Every row gives one point. A path goes straight from each point to the next, and from the last back to the first. The post is the endless flat space through its rows: a point in 2 columns, a line in 3, a plane in 4, and so on, so that a path can go around it. Count how often the path circles the post. Going back the other way cancels.

Post (2 x 3):
[[  3  41   0]
 [  6 -27   9]]
Path (16 x 3):
[[-13 -60  16]
 [ -6  34 -39]
 [ 33   7  -8]
 [ 21 -19  29]
 [-20 -30  52]
 [  7  -8  41]
 [ 21   2  -4]
 [  5  -8 -20]
 [ -8 -17   9]
 [-22   0  40]
 [ 17  10  40]
 [-15  -6   9]
 [  4 -29  -8]
 [ 20  -7 -11]
 [ 29 -42  18]
 [ -5  39  37]]
Times around: 1

Post (5 x 6):
[[-19 -47   1 -10  10 -17]
 [ 19   6   4   1 -12 -12]
 [ -7  22  38  15 -23   3]
 [  9 -24  11   7  30 -21]
 [ -3  29  21 -28 -15   2]]
Path, 17 rows:
[[-21  -4  15   6   4 -22]
 [-14   0  16  17 -16  17]
 [  8  44  60 -14   4  35]
 [ 18   3  41  30 -38  15]
 [ 14 -26  11  34 -15  20]
 [-20 -12 -18   8 -14 -21]
 [-16  -3   9 -11  10 -39]
 [  9   2  30  25 -42 -24]
 [ 29  14  20 -15 -16  13]
 [ -6   1 -15 -54  -3  19]
 [ -4  17  20  17 -26  -5]
 [ 24  32   1  18 -27 -39]
 [  3 -10  22 -21  43 -23]
 [  2  -8  19  -4 -24   4]
 [  2 -17  10   1  15   7]
 [ 38  23 -21 -28  12 -20]
 [-25  -7  15  -8  11 -31]]
Times around: 2

Post (8 x 9):
[[  9 -12  24  26   4  23   8   4 -25]
 [ 18  -1  18 -19  13  35  12  -6   3]
 [ -8 -20  -4  20  31  19   7 -25   2]
 [ 14 -58  -4  11 -42   9  -6  -9  14]
 [ -5  -1   9  19  32   7   4 -13  23]
 [-18 -21   0   5  28  11 -35 -12  -2]
 [ 50   8 -38 -47 -12  11  18  34  10]
 [ 16  12  -1 -47  -6 -35 -12  -2 -34]]
Path (22 x 9):
[[  1  -9  16  -6 -12  10  27  15 -33]
 [ -5  15 -13 -34   6 -11 -13 -37  34]
 [ 17  10 -15  26  34  40  21  -3 -24]
 [-20 -37 -21   6  -7  14 -20 -18  -9]
 [ -7  19 -21   7  -1  -3  23  20 -48]
 [  7  -3  33  13 -12  43   2 -12 -26]
 [ 36  -8  13 -30 -14 -10  -4 -20  19]
 [ 20 -38   5 -33  15  15 -31  12 -25]
 [ 33 -26   2 -47 -28  15  23  20  12]
 [  0 -23  -2  42  -8  18  41 -11   3]
 [  2  12  23 -40  33 -11   0   2   5]
 [ -1 -35  23   4  33   6  -5 -49  13]
 [ 17  -3  18  -7  17   3  12 -24  30]
 [ 18  -8 -34  -2  27 -15  13  21 -15]
 [-43 -23  24  23  46  27  18 -22  -6]
 [ 29   8  10 -14 -19  32  42  35   6]
 [ -2 -26 -35   1  -1 -12  33  19  22]
 [-10  -3  10   0   4  42  18 -32  14]
 [-40  27  60   7  16   9   9 -57  13]
 [-27 -32  27  12  30   3   0   0   6]
 [ 21 -36  23   3  -7  -3  13   8  -8]
 [  0 -11  20 -21  16  -7  -5  -4   4]]
Times around: 1

Post:
[[  7   7 -13 -14  13 -20 -10 -26 -20  19  15   2]
 [ 14   0 -33  -1   8  -3  -2   3  -5   5  -1 -14]
 [-10  23 -16   7   8  19   0 -28   3  24  16 -29]
 [  2  32 -11 -29  -2  -2 -19   1   1  15  20 -21]
 [-29  20 -10   4 -17 -35  -8 -18   4  -9 -14  -4]
 [ 12 -43  26  14 -17  13  36   2  -8 -23   8  43]
 [ 13 -15  32  24  18  -2  30  10 -22 -36   8  39]
 [  7  15 -10 -24   3   3  10 -21 -33   8  -5 -32]
 [-25  -6   8 -12   8 -26 -20 -22   3 -10 -25  -6]
 [  0 -31  30  19   3 -16  45  18  -6  -2   6  20]
 [ 11 -41  41  38 -16  -1  14   8 -20 -18  13  15]]
Path, 23 rows:
[[ -5  -2  15  -4 -32   0   7 -26   2  -1  -3 -18]
 [ 19  -4 -18  13  -4 -14  48  10   4   7   3  14]
 [  8 -10  13   2   2 -17  17 -40 -37 -36 -10   7]
 [-20  -9 -13 -11   3 -16   5   0  17 -17   1   0]
 [-40   1   2  22   8  -8  -2  -6 -18   1  10  12]
 [ 24 -19 -18  -7  -7  -2   1   2  -8  20 -14   6]
 [  0 -20  15  -7  12   3  10 -60 -20  15 -22 -11]
 [  0   8  -1   6  -2 -27  10 -38  -8 -28  -9 -17]
 [ 19 -23 -17 -51  20 -21   9  14 -26 -33   5  20]
 [-12  10  21 -35 -14  -2 -24   5 -17 -17   7  23]
 [  0 -20  -1 -13 -13  -9  -6 -13 -17 -21 -45  15]
 [ 12 -33  19  34 -24 -34  13 -17  13 -20 -18  44]
 [  0   7 -10  -4 -26 -35  20 -14 -27  -2   3 -22]
 [ 25  -7 -31 -35   8  32 -21  -6 -20 -13  37  10]
 [ -6 -13   7  23 -12  14  18 -26 -28   6   9  -5]
 [  4 -18  29 -13   6   4   8   6  -3   7 -28 -15]
 [  7   4  12 -14 -37 -17  25  -8   9 -21  -2  39]
 [  2 -11 -23   1  -5 -19  23  -2   4  -2  -5  -2]
 [ -3 -22   0   9  16  35  28  -2 -33  -2   9 -24]
 [-19  11   2 -10  -5  22  -1  29 -16  11   0 -26]
 [-18  18   5   8  -6  16  25 -20 -10  19  14 -16]
 [  7  16 -15  -3   9   5  -2  29   6  12  30 -13]
 [ 20 -23 -19 -42  15  -8 -30 -24 -17 -25  -2  17]]
Times around: 3

Post (17 x 18):
[[-29  11   5 -20 -19   2  20  -3   0  19  -1   1   0   6   6 -10  15  -1]
 [  0   3  -1 -35 -17  19 -19 -20  15  16  -8   1 -12   5  11  -6  12  22]
 [ -7   1  -5 -25  -2   5  -7   2   3  15  12  19  12  11  -6   9   1  13]
 [  7 -35  -3  25 -24   1  27  -4  -5  19  -1   4  -8  -6  12   6  -2 -10]
 [ 13   0  19   4  -1   5   6   2  -7  18   1  16 -14   2   6 -20 -35  17]
 [  2   4  -7   4 -22 -16 -15   0  22  -5  -7  -2 -11   0   8  19   4   9]
 [ -6  10   9  10  -4  -9   2 -19  23   7   0   1  14   2  24   4  12   6]
 [ 15  -8   4  -9  11  -1   9  19 -18   2 -17   5   2  -3   7   6 -12   2]
 [ 21  22   0  17  17  14   1  21   1  21  -6  -6   9   7 -11  26   7 -25]
 [  3   0  -9  13 -20   2   5   6  -8  -3  14 -15 -16 -10  14  -7  -4 -12]
 [  3   0  19   7  -5  -6   8 -14 -15  -3 -10  26  -3 -11   3   0  -8   1]
 [ -7  -5 -16  24   1  -9 -28 -18   8 -14 -11   0  14   3 -11   7  -2   5]
 [  0   3  20   9 -15 -16 -23   5   7  -1  14 -41   9  -1   5   8 -29 -19]
 [  9 -19  -8  41  -3  -4 -10  -3   7  -9 -12  -6  21  -6  10  23 -28 -43]
 [  1  -6 -16 -18 -34  -1  11 -24  -3  -1 -13   5  11   6   2  -9   9  19]
 [ 20 -12   3   6   2   5  16  26   4  -3 -18   1  16 -21  -9  11  -1 -25]
 [ 13 -28  -7   7  -6  -3  25   8  -2  -2  -8  -4   1   2  -5   3   3 -33]]
Path, 29 rows:
[[  0  27 -15  24  -1   3   5  15 -21  -3 -22  17   5  15  -3   8  13  -4]
 [-13  -3   8   2   0  10  -1  -5   5  12  -6   4  -2  20 -15  15   2 -20]
 [-32  -6  -9 -10 -36   1  -3 -14  17  21  36 -30   1  15 -19  11  -3   6]
 [ 14  -1   0  30   8  24  -7   2   4  19  -1  -6  -3  -6 -15  35  -3 -31]
 [  1 -14  10  -2   6  14 -30  10 -13   3   6 -15 -15   5  27  27 -29  -4]
 [ 12 -22  22  -7 -17   9  13  17  -4  19  27 -11  -9 -12  -9  15 -37   2]
 [-38  -1   2   8   6 -23 -40 -16  14 -12  -1 -20  -9 -10  23  23 -25  -9]
 [ 20 -27   4   5   2 -26  -3 -10  -5   1  -4  16  17 -12   2   6 -14  10]
 [-18 -11 -12  17  -3   1  -6  -5   6   0 -23  31   8  -9   3 -18   9 -11]
 [ 27   5  -7  15   0  26  -2  22 -17   4  32   8  36   7 -15 -10 -42  -1]
 [ -1   3 -10   9   0   2  15  -3  -6 -22 -20   1   7 -13   9  -6  18   2]
 [  1   5  -3  12   6   6   8   7 -36   5 -10 -18 -14  -4 -18   1 -21  -9]
 [  5   4 -24  17   3  22   4  -4  -2  16 -22  16   3  -3  -8 -11 -12 -17]
 [ 15   3  30  -6 -13 -24   7  -3  14  -3  -9  -9  17  -1   1   4   1 -26]
 [  8  15  28 -22   5   3   7   3   2  14  -9  -4   2   0  36   0  23   6]
 [ -8   0  43  -2 -37  34 -20 -60  22  12 -30  13  -7 -33  34  19   0   0]
 [-14  30  -4   3  -3   2 -14   8  10   0 -27 -11  -8  11  12   9 -27 -11]
 [ 12   7  13   0   4   9  22  -7  10  23  14  32   7 -10   7  -2  -1  -1]
 [ -1  18   9 -19  -9   3  -4  -5 -26  26  31  18   6   1   5 -16 -19  23]
 [ 40   7  20   2 -39   6  19  -2 -17  20  -3  -5 -11 -32 -12 -22 -17  -3]
 [  5 -18  14  27 -23   2  25  -1  30  25  -2 -14   0 -22  -7   9  -8 -20]
 [ -7 -10   6  12  -4   2  11  18   0  -3  13 -13  -3  -8 -10  16   7 -18]
 [ 10  -3  10  26   6 -17   7  -5 -20 -15 -21  15  12   5   4   4 -11  10]
 [-13  -4  -6 -13 -31  30  -7 -10  12  31 -32  13  -8  -4  -6   0  33 -10]
 [-10  -3   6  42 -35  23  15 -26 -14  39  -7  -9  11  -9 -16  -2  -4 -36]
 [ -9   1 -23  11 -33   4  36   1 -13  16 -19  12  -9  -5  33  -3 -27   6]
 [-12 -23   6  11   2 -21   2  11  -2  -8  24 -12  14   7 -24  21 -19 -41]
 [ 24   8 -23  35  30   0   5 -12 -11  -7   4  -6  23  12 -20  16  17 -46]
 [ 22  15  10   8 -17 -16 -15  13  -8  10   5  -5   5   1   0  16   0  -5]]
Times around: 2

Post, 17 rows:
[[  6   1  -5   6  -1  16  -8  -7  -5  -1  36   3  14   2 -14 -28  -1 -14]
 [-14  34 -24 -19  -5  -9 -35  -2  -9  42 -27  15   5 -27  36  18  56 -44]
 [  2   5   8  20   1   0 -19   6  -9   0  19   4  13  -2  -6  10 -26   0]
 [ 19 -16  -5 -11  31  -1  -9  28  16   2  28   4  19  -9  10 -27 -10 -11]
 [  2  15  15   0  25   9 -22   4  15  -8  33 -11   8  -5 -15  -8   7   8]
 [-21  10   0   3  -9   8 -15  -2  10  37 -28   8  14 -11  43   8  42 -10]
 [ 19   3  10  -6  30   1   3 -21  -7   9  23   4  14  -2   0 -24 -18   4]
 [-13  -2 -14 -13   1  -7  -4   6  -8   1  -1  -5 -19  12 -15  10  -1  10]
 [-11   0  -8 -12  -1  12 -14  -1 -10  39 -12   3   4 -42  15  23  49 -22]
 [  5 -16 -11   0  -4 -16   5 -23  -1 -36   2 -20 -12  10  -4   7 -30  -7]
 [ -8 -18   4 -14   0   9   0 -10  21 -23  -4  12 -22  14 -29  15 -41 -11]
 [-17  -3  -8 -13  13  11  28  -5   2 -12 -11 -19 -35  11 -22  13 -24 -31]
 [ 13   2 -10  19  15  10   4  11  20   0  24  18   4 -17 -13 -21 -15  10]
 [  6   2 -10  -5  26   0  -1   3   2   2  -5 -11  16 -11 -28 -27  -8  -6]
 [  1  16   3  -9  -5   8  16   2   8 -31  -8   8   5  18 -14  25 -11 -16]
 [ 12   9 -14  -6   1  32 -19   2  14  16  20  -7  26 -16   8  -5 -18  12]
 [-18   1   4 -12 -19   2   0   2  -3 -20   4  -1 -15  -7  -8  -2 -30  -3]]
Path:
[[  9 -15 -43 -10  18  56  10  49  25 -27  28 -41  15 -13 -26  -6  43  -2]
 [ -6   4 -30 -17 -17  33 -33  33  37   1 -20   0  -7 -30   8  -6   3  -6]
 [ -9 -11   8 -19  17   0 -10  -6   9  11  -5 -26 -27 -27  -2  15  10   0]
 [ 12 -10 -11  15 -31  11 -34   0   7   3  58  20  25 -32  -4 -59 -49 -19]
 [-19  -5 -29 -13 -34  17  26   9  10  -7  16   2  -7  12  37  24  15 -22]
 [ -5 -15  18   2  31  12  18 -24 -19 -14  13  21 -13  52 -43  31 -46 -28]
 [-26  10 -14  12  -6  21 -19  35   8  27  -5   8 -14  -9  15 -26   8   8]
 [ 35  -9  -7 -44  12   8 -12 -29  22 -24  14   6   7 -25  -8 -25  12 -33]
 [ 15   2 -10   8   7 -11   8  10  27  -9  -3  16 -16 -15 -41   5 -22  11]
 [ 14  18 -15 -36 -20  42 -11   5  14  20  -8  20  17  -8 -15  18 -39  14]
 [-10 -21   5 -50  15  10   9 -19  10  37  -4 -30  -9 -16  21   3 -14  -9]
 [-16  28  40 -26  30 -23 -31  16   5 -15  39   5  34  17  -3  -7  27 -19]
 [-19   8  -6  34 -23   4 -11 -42 -20 -35  13 -20 -11  -3 -50  16 -55  13]
 [ 25 -21 -26  -8 -10  27   9  -4   1  -2   3  27  11  -2  -1 -22 -46 -22]
 [ 19 -21  10 -24  27  16  13  33  39   3   6  43  -3  -1   4 -25  -4 -26]
 [-12  -1   4   7   7  12   7  16   6  21   5 -11 -23 -13 -25   7 -14 -39]
 [-17 -12  -6   1  -5 -57  15 -15 -12 -33  -1 -21  -3  14 -10 -22 -24   9]
 [ -9  29 -55 -19 -34  14 -28   3  -2  14  27  28   7  -1  26 -16 -20 -60]
 [-10  -5   8 -35  42  -5  -6 -24  21  31  -2 -25   7  -4   3 -15  33   9]
 [-14 -38 -31   8 -29   5  19 -13 -26  21 -15 -14   0 -24  18   5  -3  -4]
 [ -3  39  32   7   4  20  21 -25 -10 -24  -7  33   9  23 -31  54  -2  13]
 [ 28  16  28  10  19  14  20 -26 -31 -36  16  -4   6  -3 -13  29 -14 -28]
 [ 10   9   0  33 -21  47 -17  25  33  14  16  26  14 -59  -5  -8 -22  -5]
 [  6  12   4   5   3  28  14  10  36   3  -7  -8  27  -5   6   5 -12  -3]
 [-10   9 -11   3  -1 -17 -11 -28  -3 -14  23 -19  10   7  -2  -9 -24  45]
 [-38  29  -2   7  -9  -8 -15   3  -8 -25 -17  -8  -4   2  -2   7 -15 -21]
 [  6  31  -7  24 -15  13 -28 -28 -25   7  19 -21   6 -40  47   7  11 -24]
 [ 13   2  -6  -1   6  18  21  30  49  -7  -5  47  -5 -23  16  -7  -9  -7]
 [  5  22  18  10  -7  -6 -23   0   2 -10  14 -22  -4  -7   7  16 -28 -10]
 [  0 -20   3  12   9 -12   4   5  -1   7  15  29  16 -15 -24  11  -9 -36]
 [-40  24  16  10 -21 -22 -16   3 -25 -24  30  -8   6  26  11 -11   8  14]]
Times around: 5
